Every row gives one point. Each copy is the shape, with its points in the same order, turned, moved and blurred by noise. Is it also mirrored, or only turned?

Shape (5 x 2):
[[  1 -24]
 [ 40  -3]
 [-20 -12]
 [-10 -58]
 [ 61  50]]
Copy 1, 5 rows:
[[ 18 -21]
 [ 36  18]
 [ -5 -26]
 [ 29 -56]
 [ 17  71]]
Copy 1 is: only turned
Copy 2:
[[ 18  19]
 [ 54 -14]
 [ -2  11]
 [ 16  51]
 [ 61 -75]]
Copy 2 is: mirrored
Copy 3, 5 rows:
[[-11  19]
 [ 31  34]
 [-20  -7]
 [-45  39]
 [ 80  15]]
Copy 3 is: mirrored
Copy 4:
[[  3  -8]
 [-38 -30]
 [ -2  16]
 [ 33 -22]
 [-95 -26]]
Copy 4 is: mirrored

Shape:
[[ 31   0   9]
 [-79  34  41]
 [ 19  32 -22]
 [  8  21 -42]
 [-53 -22  84]
 [ 28   2  -6]
 [ 37  31  12]]
Copy 1 (7 x 3):
[[ 14  23   4]
 [-38 -31  88]
 [-42  24  -4]
 [-53  12 -21]
 [ 29 -41  87]
 [-14  21 -14]
 [-12  45   7]]
Copy 1 is: only turned
Copy 2:
[[-11  34  -5]
 [ 32 -26  83]
 [ 28  50  -3]
 [ 45  38 -16]
 [-32 -51  68]
 [  1  37 -15]
 [ -7  58  17]]
Copy 2 is: mirrored

Shape, 9 rows:
[[-73 -31  32]
 [ 34 -25  -3]
 [ 19 -27  11]
 [-40 -19 -18]
 [-14  16  30]
 [ 27  50  13]
 [ 17  26 -70]
 [ -8 -40  -8]
 [ -3  43 -56]]
Copy 1:
[[-58  24 -35]
 [ 32 -38 -24]
 [ 27 -37 -32]
 [-36 -21   7]
 [ 19  23  -8]
 [ 67  12  13]
 [ 30 -48  59]
 [-13 -45 -19]
 [ 22 -25  66]]
Copy 1 is: mirrored
Copy 2:
[[-64  -1 -60]
 [ -3   1  19]
 [-16  -5   9]
 [-25  44 -43]
 [  6 -24 -40]
 [ 51 -22 -16]
 [ 47  64  -7]
 [-37  22  -3]
 [ 55  39 -40]]
Copy 2 is: mirrored
Copy 3:
[[-76  11  12]
 [  3 -38 -26]
 [ -7 -29 -19]
 [-49   2 -40]
 [ -2  23  13]
 [ 40  22 -13]
 [ 19  12 -95]
 [-37 -24 -31]
 [ 13  31 -88]]
Copy 3 is: only turned
Copy 4, 9 rows:
[[  1  69  70]
 [ 37 -19  13]
 [ 24 -14  19]
 [ 33  54  25]
 [-22  19  16]
 [-25  -6 -35]
 [ 49  27 -55]
 [ 45  17  32]
 [ 28  45 -53]]
Copy 4 is: mirrored

Shape, 8 rows:
[[-51  20  21 -25]
 [  3  30 -27 -10]
 [ 28 -14  12  46]
 [ 25 -10 -19  -2]
 [ -3   5  -1  28]
 [  8  -3 -16  70]
 [ 17  -1  23 -36]
 [-95 -31 -20 -49]]
Copy 1:
[[-43 -19 -19 -19]
 [ 23   9 -10 -30]
 [ 11  54   6  41]
 [ 36  11   5  16]
 [ -2  36   6   4]
 [  7  71  34  10]
 [ 11 -17 -39  25]
 [-49 -73  40 -23]]
Copy 1 is: mirrored
Copy 2:
[[-20  16 -17 -76]
 [ 11  26 -45 -10]
 [ 17  12  10  33]
 [ -9  11 -45  20]
 [ 17  15  -3   4]
 [ 25  42  14  35]
 [ -9 -24 -41 -18]
 [-90  48 -20 -70]]
Copy 2 is: only turned
